Each row of a before or after table is a point. One or more steps were done to the points. Then noise was added and the rows were shuffled. The steps act on how far a point lies along the listed directions, d1 being the first. Name the steps. A step turns or swaps two directions, mirrors them in a line or flattens them onto one, adds a multiple of one to another, or multiplies one. Angles are multiples of 10 degrees, from the lower direction toward the higher: turns from -170 to 170, lines from 10 to 170 but not 90. Use the fewest steps. Two steps may share a direction if one is a turn and the other turns, adds or multiplies; they go together, in the order done. Otherwise the lowest direction goes first.

Directions:
(1): -36  45  19
(2): 29  2 53
(3): -39 -40  23
Before (10 x 3):
0:  -5 -40  -5
1: -19 -11 -13
2: -35   6 -28
3:  -9  -6  17
4: -22   8   5
5:  16  15  -5
6:  -8  27  -7
7: -20 -21  -2
8:  -2 -22   4
9:  -1   1   2
After:
0:  -4  13 -21
1:   3  22  15
2:   1   0  -2
3: -13  -2 -60
4:   3  25 -11
5:  -7 -20   8
6:   0  40  22
7:  13  11  -2
8:   7  -1 -35
9:  -3 -26 -34
Steps: add -1 times d1 to d2; turn d1 and d3 by -160 degrees

Directions:
(1): -45   4  -9  40 -25  16
(2): -22   5  60   0  22   3
(3): -14 -38  12 -12 -31 -41
Before (12 x 6):
0: -25  -8 -17  13  -9  25
1: -17  20 -14  40  -9  34
2:  20   5  41 -36  28   6
3: -17  12  -1  25 -10   9
4:   3  39   4  22  30  23
5:  -4 -17  25  -3  13   4
6: -16   6  17 -11  -3   3
7:  18   1 -43   6 -18   5
8:  30  40  25 -30  44   9
9:  37   1  29 -19  20 -12
10:  30  14  -4  -7  36  22
11:   2 -20  43 -18  11 -41
After:
0: -27 -27  24  13  -6   1
1:  59  13 -40 -20  12  10
2:  37 -14   9 -27  23 -13
3:   4   7 -19   3  18  38
4:   1  22  -4  13   7  16
5:   3  -6  40 -38   2 -38
6:  21  21  15  -5  29  -4
7:  30  31 -12  11  27  36
8:  -1 -27  32  -7 -20 -34
9: -28   5  16   0 -14   3
10: -27 -30  46 -19 -18 -20
11: -60 -29  36  27 -33 -38
Steps: add 1 times d2 to d3; turn d1 and d3 by -60 degrees

Directions:
(1):  10 -30 -22  15 -25  15  23   6 -60  23  11
(2):  -8 -52  20   1  44  11  17  28   8 -20  23
(3):  37  32  -4  -4  27 -43   0  33 -23   1  27
(4):  12  26 -15  56  21  43  -3  24  10   1 -13
(5): -40  21   3 -23  24  13 -12  10 -48 -24 -30
(6):   2   2  54  38 -34 -13  -6   4 -16 -37   2
Before (12 x 11):
0: -34 -29 -22  -8  -3  35   0  -6   8   9 -15
1: -11  22  -1   9 -20  16  -2  -4  23  10 -21
2: -42 -60  12 -16 -28  23   6 -15  19  -1  -5
3:   2   0  18  51   8  17   1  18  34 -26  -7
4:  -3 -16 -18   2  -6  25  -5  -6   7  15 -13
5: -49 -26   4 -15  10  27  -1  -8  24  -2  -4
6:  23 -17  31  57   4   4   2  14  29 -36  16
7:  13  -6  47  35   3 -10   1  10  54 -24  11
8:  10   9  14  22  12  13  -8  10  28 -23   3
9:  12   8 -23  19  14   6 -10  10  12   9  -6
10:  -3 -21  33  12   5  -5 -10   6  13 -16  17
11: -37 -30   5 -11  -6  26   1 -15 -20 -11 -28
After (12 x 11):
0: -29 -26 -22 -11  -6  25  -2  -8  10  11 -12
1: -54 -33  -1 -13   3  29  -1 -17  32   1  -8
2: -38 -56   9  -6 -16  31   7  -7  19  -3  -7
3:   6   7 -19   2   2  -9 -10   2   5  12  -6
4:   1 -18  35  23 -13 -11  -5  -8  13 -42   7
5:  -1 -15 -17  -3  -8  17  -2  -3   1  16  -8
6: -20  21   1   1 -27  17   1 -10  23  13 -22
7:  -5   0  19   2  -6   8 -10 -10  24 -22  -2
8: -17  -7  25  14 -18   0  -3  -5  27 -26 -13
9: -10 -26  33   8   0  -2 -12  -1   9 -19   8
10: -14 -11  52  14 -10  -5  -4  -8  47 -29  -5
11: -24 -28   1   2  -4  21   3 -10  -7  -5 -19
Steps: add 0.7 times d1 to d3; flatten d2 and d4 onto the line at 160 degrees; multiply d5 by 0.4
